Each row is a point. The points of each table are mixes of a few directions, plus a little noise. How many directions does each table use, and how many do they share? Where both have some left over, give the other angles between the two spaces (their principal angles), to ten degrees, smallest first.
In the rows, 100 means zero.

First, 4 rows:
133 130 133

116 116 116

116 82 117

35 72 33
Second, 5 rows:
98 89 107

107 122 96

112 154 79

56 25 57

125 108 159
Directions: first 2, second 2, shared 1; angles 30

First, 8 rows:
120 110 46 84 52 97

64 139 5 80 81 88

83 88 156 115 147 104

110 99 95 98 90 99

120 84 136 108 101 106

106 85 139 110 117 106

110 97 101 100 91 100

88 99 117 106 121 100
Second (9 x 6):
101 95 96 93 84 105

97 141 74 121 152 71

101 68 143 94 86 119

99 145 42 110 124 72

97 130 90 120 148 77

100 89 116 98 96 107

104 56 120 74 35 131

102 66 124 84 63 123

99 108 97 105 112 94
Directions: first 2, second 2, shared 1; angles 50

First, 10 rows:
117 79 103 112 120 92 94 122 90

110 102 103 114 93 97 97 88 74

92 88 79 111 87 107 93 136 62

95 105 95 71 118 110 122 108 100

92 66 81 141 80 93 60 156 90

106 128 110 133 46 96 88 32 68

130 99 127 38 195 98 151 96 133

94 115 119 77 113 95 105 71 170

55 80 61 87 88 118 88 180 116

110 138 122 116 62 94 100 10 96
Second, 8 rows:
107 83 67 117 112 93 78 133 68

79 117 160 94 54 110 119 59 151

134 109 93 98 135 86 102 68 78

56 118 131 49 77 128 139 100 159

86 121 147 79 79 108 128 59 145

126 90 82 130 111 83 76 98 63

97 94 79 93 113 102 100 121 90

112 65 42 136 116 87 59 162 44
Directions: first 4, second 3, shared 2; angles 40

First, 11 rows:
123 167 130 146 76 108 82 99 137 91 104 105 99 80

106 52 89 77 122 76 87 85 114 91 110 103 84 129

82 62 126 91 79 51 137 85 123 131 101 67 127 189

158 81 88 122 138 103 95 73 108 11 154 114 77 86

71 118 120 131 49 92 129 107 100 177 72 58 132 85

10 170 133 79 60 137 127 150 97 146 42 108 164 112

81 95 84 122 101 141 146 112 56 87 103 84 135 32

94 31 79 98 143 96 89 79 130 58 119 102 100 77

125 76 67 102 105 91 59 92 84 142 90 94 53 49

146 96 63 57 120 98 66 105 39 103 104 125 35 107

105 151 121 73 105 107 82 114 113 62 101 140 94 153
Second (8 x 14):
98 78 82 81 101 96 106 104 66 125 93 93 90 102

120 131 85 109 92 105 36 105 104 144 75 112 53 42

105 103 93 107 118 106 50 96 140 88 95 119 79 61

75 170 172 175 57 120 180 101 149 50 124 75 195 118

76 87 124 118 116 109 134 90 146 33 125 100 151 117

135 147 112 100 82 89 73 102 98 113 98 112 67 124

84 25 54 60 137 99 83 96 78 112 91 103 79 73

107 59 77 48 96 78 138 105 18 134 101 85 86 162
Directions: first 6, second 4, shared 4

First, 11 rows:
111 133 121 122 107 111 99 96 91 114 122 82 87 86 92 72 84 95 113 75

63 68 82 61 100 88 100 99 117 87 68 102 103 105 102 129 122 118 105 122

102 132 114 78 101 85 90 95 112 112 91 124 72 103 92 76 95 81 86 111

59 72 74 69 83 70 90 103 120 91 67 84 116 119 107 119 119 99 92 134

164 115 125 143 97 130 105 96 75 103 125 112 112 106 96 80 82 68 79 82

152 94 115 143 118 166 111 87 88 104 116 130 105 110 110 122 108 107 108
 86

42 109 65 80 75 31 69 119 124 112 93 74 99 114 112 90 99 99 88 129

106 155 120 132 105 112 80 93 110 134 121 85 73 110 106 68 91 85 113 87

63 80 105 52 88 83 108 85 111 80 56 56 117 101 84 96 114 83 106 114

93 57 87 71 109 97 125 108 87 72 93 117 107 72 91 129 104 133 106 94

149 85 95 147 118 133 119 117 68 94 150 136 102 76 107 118 83 136 105 67
Second, 8 rows:
77 100 97 81 114 98 71 82 86 118 90 113 122 100 113 150 106 81 110 97

93 91 99 91 99 95 87 95 81 91 91 96 122 104 108 110 102 98 89 109

76 84 65 104 85 84 89 100 111 152 113 107 113 112 119 159 91 72 117 69

101 73 92 107 72 106 120 107 52 86 85 92 128 107 104 91 106 97 81 66

123 135 120 115 121 109 116 107 155 103 118 105 49 83 71 61 99 120 122
 120

103 109 113 101 117 106 97 90 80 88 87 104 125 83 75 105 125 94 105 101

128 145 144 89 124 129 117 98 147 90 111 114 5 91 101 31 79 142 109 130

99 61 72 113 66 74 103 119 83 74 104 69 139 118 109 93 93 99 68 109
Directions: first 6, second 5, shared 1; angles 40, 60, 70, 80

First, 11 rows:
89 99 91 105 118 87 81 98 120 93 103 111 102 110 110 109 108 117 106 106
 94 105 91 90 108 106 113 64 107 87 89 108

102 87 89 134 122 105 114 89 116 114 96 88 88 91 128 110 80 115 127 104
 118 115 77 43 113 107 125 54 70 76 117 118

76 97 79 113 141 73 59 96 145 85 107 124 104 120 124 120 116 137 115 114
 88 112 78 73 119 112 129 18 114 69 77 120

72 104 82 97 134 66 45 101 143 77 110 134 111 127 112 117 128 133 103
 114 76 105 88 100 114 110 120 32 132 78 66 112

93 106 101 86 99 91 83 104 102 90 104 111 106 109 91 100 114 102 91 101
 88 95 106 121 98 99 95 103 118 104 86 95

125 95 114 107 74 130 150 98 65 123 91 69 89 75 94 86 73 73 102 89 124
 97 107 92 89 92 85 152 68 116 133 91

132 85 110 132 82 141 171 89 68 138 85 53 79 63 112 90 53 76 120 89 141
 107 94 50 96 95 99 133 40 104 152 102

121 108 124 74 54 124 133 108 51 108 96 83 101 85 67 78 94 59 75 86 104
 83 129 148 76 85 63 195 100 139 114 74

109 86 94 134 112 114 129 89 104 120 92 79 85 84 124 105 72 105 126 100
 124 113 81 44 109 104 119 73 62 83 126 114

87 114 105 65 91 82 65 111 100 76 109 126 116 119 76 97 131 98 74 101 73
 87 119 158 92 96 83 122 142 116 69 87

92 119 113 52 75 88 71 116 85 77 108 123 119 117 63 89 133 85 63 97 71
 81 130 180 83 91 69 155 147 130 70 77
Second, 8 rows:
102 90 114 121 114 106 135 107 109 84 118 95 88 83 122 88 104 116 139 69
 150 111 67 69 112 114 111 62 35 70 147 129

95 109 93 131 108 103 128 108 110 76 97 106 103 85 90 81 102 115 114 59
 139 113 69 74 130 106 117 89 46 99 116 139

116 65 144 62 96 96 91 102 69 134 143 60 79 104 162 127 85 96 131 162 90
 68 134 124 47 106 72 67 130 56 157 45

85 112 83 103 113 106 71 94 116 94 89 124 99 113 85 108 112 97 60 98 67
 109 101 107 107 90 114 107 132 101 51 110

115 112 97 99 81 87 95 116 64 113 104 71 120 104 100 93 69 92 93 131 92
 60 138 137 93 94 83 120 140 120 118 75

89 125 73 131 112 103 101 106 116 75 86 121 109 96 73 85 106 107 78 64
 105 112 81 93 133 93 124 106 87 115 72 138

84 118 73 111 101 105 91 88 126 84 67 134 110 105 58 94 117 99 68 71 85
 127 82 88 126 92 116 127 98 130 42 126

107 69 123 47 70 99 90 77 89 138 90 87 91 111 110 127 99 84 115 148 73
 98 129 106 54 104 62 122 129 109 99 41
Directions: first 2, second 4, shared 0; angles 40, 40

First (10 x 32):
84 70 97 125 79 120 90 127 120 113 94 99 108 89 119 70 101 79 61 110 64
 106 82 57 129 87 141 111 87 103 73 75

97 103 65 101 84 114 75 125 131 111 95 102 134 64 82 100 99 82 103 105
 87 82 97 86 101 83 109 81 123 101 76 35

114 107 114 91 112 96 116 81 74 97 111 94 85 128 106 102 114 122 100 87
 115 100 117 117 96 113 85 109 84 109 113 140

46 78 134 129 71 50 88 113 149 87 49 104 78 69 73 102 48 66 117 160 95
 128 23 87 100 91 116 100 112 58 102 82

136 116 91 57 107 116 124 74 89 76 135 108 104 100 93 134 88 130 122 90
 135 119 89 67 127 89 75 77 78 72 113 80

91 100 131 112 90 62 104 90 98 105 79 79 75 127 81 90 113 114 103 115
 114 92 98 135 82 117 87 115 85 113 104 140

69 81 94 144 81 95 68 138 122 134 67 86 111 93 102 59 123 69 69 109 57
 70 115 122 80 104 132 118 119 137 70 93

117 99 87 89 111 130 108 98 86 98 124 108 109 102 122 101 105 105 88 81
 95 106 112 77 118 94 106 98 92 100 100 95

109 130 110 78 147 84 116 67 60 79 109 118 81 116 109 134 88 110 140 78
 129 106 127 156 60 121 62 98 129 94 148 158

137 116 77 73 119 133 111 88 72 100 136 103 115 112 114 109 122 122 98
 65 110 91 138 97 106 101 86 92 93 113 103 101
Second, 8 rows:
97 112 107 117 73 67 89 71 115 101 113 112 116 92 89 123 121 89 113 120
 114 95 84 105 79 96 97 116 121 92 100 86

97 104 102 128 78 72 89 49 119 103 128 92 105 103 111 118 125 77 123 121
 118 100 90 103 84 87 101 115 122 101 103 76

104 106 104 48 118 127 114 195 70 94 43 140 110 80 53 86 64 144 57 75 73
 92 103 99 113 128 92 84 72 86 91 144

100 113 107 82 90 91 100 135 93 97 75 134 119 82 62 109 94 118 84 100 94
 91 90 103 92 114 92 102 99 85 94 116

107 60 77 75 176 189 127 142 69 100 89 42 45 135 159 37 54 112 83 50 72
 120 147 86 157 100 115 59 50 132 106 120

100 91 95 115 106 105 99 72 106 102 119 76 87 113 127 95 106 86 113 101
 105 106 107 98 105 90 106 99 102 110 104 87

98 99 99 122 90 86 94 60 113 102 123 86 98 107 117 108 116 81 118 112
 112 102 97 101 93 89 103 108 113 105 103 82

97 114 108 114 69 64 89 76 114 100 109 119 120 89 82 125 120 92 110 121
 113 93 82 105 77 98 95 117 121 89 98 89
Directions: first 5, second 2, shared 0; angles 50, 90
